Each row is a point. Two turns around zero, p and q, are shown by what they do to some points. Write where each new point lands after one turn and then the other. Backwards means that the second turn is done in reverse. Each puzzle has new turns, and all numbers are rounded.

Turn p:
[-0.23  0.02 -0.07] -> [-0.20 -0.13 -0.02]
[ 0.49 -0.53 -0.23] -> [ 0.69 -0.24 -0.19]
[ 0.15  0.18 -0.02] -> [ 0.02  0.21 -0.10]
[-0.14 -0.01  0.23] -> [-0.10 -0.01  0.25]
[-0.27  0.34  0.10] -> [-0.41  0.16  0.06]
Turn q:
[ 0.22 -0.19  0.23] -> [ 0.33 -0.10  0.14]
[-0.32 -0.31  0.11] -> [-0.18 -0.29  0.31]
[0.04 0.13 0.14] -> [0.07 0.17 0.07]
[ 0.06  0.38 -0.49] -> [-0.23  0.23 -0.53]
Where do these land?
p, then q backwards: [ 0.33  0.26 -0.48] -> [ 0.39  0.32 -0.40]
q, then p backwards: [-0.26 -0.22  0.48] -> [-0.16 -0.23  0.52]
p, then q backwards: [-0.23  0.15  0.37] -> [-0.39  0.09  0.23]
p, then q backwards: [-0.10  0.02 -0.26] -> [ 0.01 -0.05 -0.28]
q, then p backwards: [ 0.02 -0.11  0.05] -> [-0.01 -0.12  0.03]
p, then q: [ 0.23 -0.11 -0.16] -> [ 0.15 -0.05 -0.26]

Turn p:
[ 0.15 -0.14 -0.15] -> [ 0.10 -0.22 -0.08]
[ 0.05 -0.05 -0.10] -> [ 0.03 -0.10 -0.07]
[0.11 0.03 0.06] -> [0.12 0.02 0.04]
[ 0.35  0.23 -0.26] -> [ 0.37  0.02 -0.33]
[-0.82 -0.07  0.30] -> [-0.78  0.26  0.30]
[0.17 0.01 0.14] -> [0.18 0.02 0.13]
Turn q:
[0.24 0.37 0.45] -> [0.08 0.04 0.62]
[ 0.02  0.01 -0.41] -> [ 0.04  0.27 -0.31]
[ 0.20 -0.32 -0.33] -> [ 0.31  0.01 -0.39]
[-0.24  0.15  0.20] -> [-0.29 -0.07  0.18]
[-0.18  0.13  0.20] -> [-0.22 -0.07  0.19]
[-0.04 -0.33 -0.12] -> [ 0.07 -0.18 -0.30]
Where do these land?
q, then p backwards: [ 0.24 -0.19 -0.17] -> [ 0.28  0.16 -0.14]
p, then q: [ 0.37  0.12 -0.07] -> [0.37 0.14 0.00]
q, then p: [-0.13  0.00 -0.20] -> [-0.10  0.05 -0.21]
q, then p: [-0.48  0.07  0.44] -> [-0.54 -0.06  0.37]

Turn p:
[-0.07  0.29 -0.28 -0.26] -> [-0.21  0.17 -0.38 -0.15]
[ 0.10 -0.06  0.47  0.14] -> [ 0.30 -0.01  0.39 -0.12]
[-0.19 -0.06  0.04  0.40] -> [-0.22 -0.03  0.36  0.15]
[-0.28 -0.17  0.01 -0.39] -> [-0.07 -0.38 -0.21 -0.26]
[-0.34 -0.27  0.10 -0.15] -> [-0.11 -0.43  0.04 -0.15]
[ 0.28 -0.09 -0.16 -0.03] -> [ 0.17  0.05 -0.17  0.23]
[ 0.50  0.37 -0.18  0.29] -> [ 0.13  0.63 -0.03  0.29]
Turn q:
[-0.25 -0.28 -0.01 -0.12] -> [-0.36 -0.10  0.01  0.13]
[ 0.00 -0.13  0.33  0.37] -> [0.14 0.13 0.32 0.35]
[-0.21 -0.01  0.03  0.34] -> [ 0.02  0.23 -0.04  0.33]
[ 0.06  0.51 -0.08 -0.34] -> [ 0.05  0.19 -0.16 -0.57]
[ 0.41 -0.09 -0.27 -0.26] -> [ 0.15 -0.46 -0.13 -0.26]
Where do these land?
p, then q: [0.08 0.16 0.22 0.14] -> [ 0.09  0.12  0.19 -0.21]
q, then p: [-0.30 -0.17 -0.24 -0.43] -> [-0.43 -0.39 -0.14 -0.08]
q, then p backwards: [ 0.13 -0.07 -0.15 -0.40] -> [-0.34 -0.07  0.09 -0.27]
q, then p: [0.16 0.33 0.52 0.20] -> [ 0.40  0.39  0.13 -0.34]
q, then p: [-0.17 -0.28 -0.05 -0.12] -> [-0.22 -0.23  0.14  0.03]
q, then p backwards: [ 0.23 -0.32 -0.02  0.34] -> [ 0.22 -0.45 -0.02  0.14]
q, then p: [-0.12  0.34 -0.29  0.28] -> [-0.14  0.40 -0.27  0.19]

Turn p:
[-0.29  0.09  0.02  0.01 -0.27  0.28] -> [-0.06  0.35  0.15 -0.07 -0.28  0.12]
[-0.05  0.23  0.19 -0.11  0.04 -0.02] -> [ 0.12  0.03  0.25 -0.13  0.11  0.01]
[ 0.25 -0.37 -0.42  0.37 -0.20  0.37] -> [-0.14  0.25 -0.67  0.31 -0.18  0.18]
[ 0.01  0.03  0.39 -0.28  0.35 -0.14] -> [ 0.12 -0.39  0.25 -0.31  0.20  0.10]
[-0.02 -0.23  0.24  0.07  0.21 -0.53] -> [ 0.10 -0.60  0.15  0.17 -0.02 -0.13]
[ 0.06  0.50 -0.43  0.28  0.21  0.28] -> [-0.25  0.50 -0.01  0.27  0.50  0.10]
[ 0.37 -0.21  0.14 -0.03 -0.35 -0.15] -> [ 0.42 -0.09 -0.30 -0.01 -0.19 -0.18]
[-0.32 -0.04 -0.12 -0.30  0.01 -0.10] -> [-0.29 -0.06  0.17 -0.21 -0.13 -0.19]
Turn q:
[-0.30 -0.32 -0.02  0.33 -0.10 -0.37] -> [-0.36  0.02  0.06  0.54 -0.16 -0.04]
[ 0.05  0.09  0.14 -0.08 -0.10  0.19] -> [ 0.16 -0.02  0.15 -0.17 -0.03 -0.05]
[-0.03 -0.13 -0.26  0.02 -0.39  0.23] -> [ 0.19 -0.16 -0.12  0.04 -0.42 -0.18]
[ 0.07 -0.32  0.20 -0.13  0.69  0.15] -> [ 0.07 -0.39  0.05  0.10  0.64  0.29]
[-0.01  0.18  0.24 -0.14  0.03 -0.06] -> [-0.09  0.09  0.19 -0.21  0.12 -0.01]
[ 0.17  0.69 -0.04 -0.03 -0.08 -0.16] -> [-0.03  0.58 -0.09 -0.44 -0.05  0.05]
[0.02 0.27 0.04 0.22 0.06 0.24] -> [ 0.26  0.19  0.10 -0.06 -0.07  0.25]
[ 0.41 -0.62  0.00 -0.19  0.15  0.18] -> [ 0.29 -0.48 -0.17  0.20  0.40 -0.32]
[-0.38  0.16 -0.29 -0.01 -0.26 -0.40] -> [-0.51  0.16 -0.16  0.00 -0.42  0.00]
Where do these land?
q, then p backwards: [ 0.20 -0.23 -0.02  0.21 -0.15  0.38] -> [ 0.22 -0.01  0.30  0.19 -0.24 -0.28]
p, then q backwards: [-0.35 -0.19 -0.36 -0.11 -0.29  0.43] -> [-0.28  0.44 -0.28  0.04 -0.26 -0.39]
p, then q: [ 0.44 -0.18  0.31 -0.27  0.04 -0.13] -> [ 0.09 -0.26 -0.40  0.01  0.30 -0.30]
q, then p: [ 0.39  0.27  0.09  0.14 -0.07  0.04] -> [ 0.19  0.08  0.05 -0.06  0.43 -0.17]
q, then p backwards: [-0.19 -0.01  0.53 -0.10  0.10 -0.02] -> [-0.33  0.31  0.14 -0.09  0.30 -0.11]
p, then q: [-0.36  0.15 -0.20 -0.06  0.35 -0.23] -> [-0.33 -0.14  0.40  0.18  0.09  0.21]
q, then p: [-0.12  0.20 -0.35  0.20  0.01 -0.47] -> [-0.30  0.48  0.26  0.19 -0.03 -0.10]
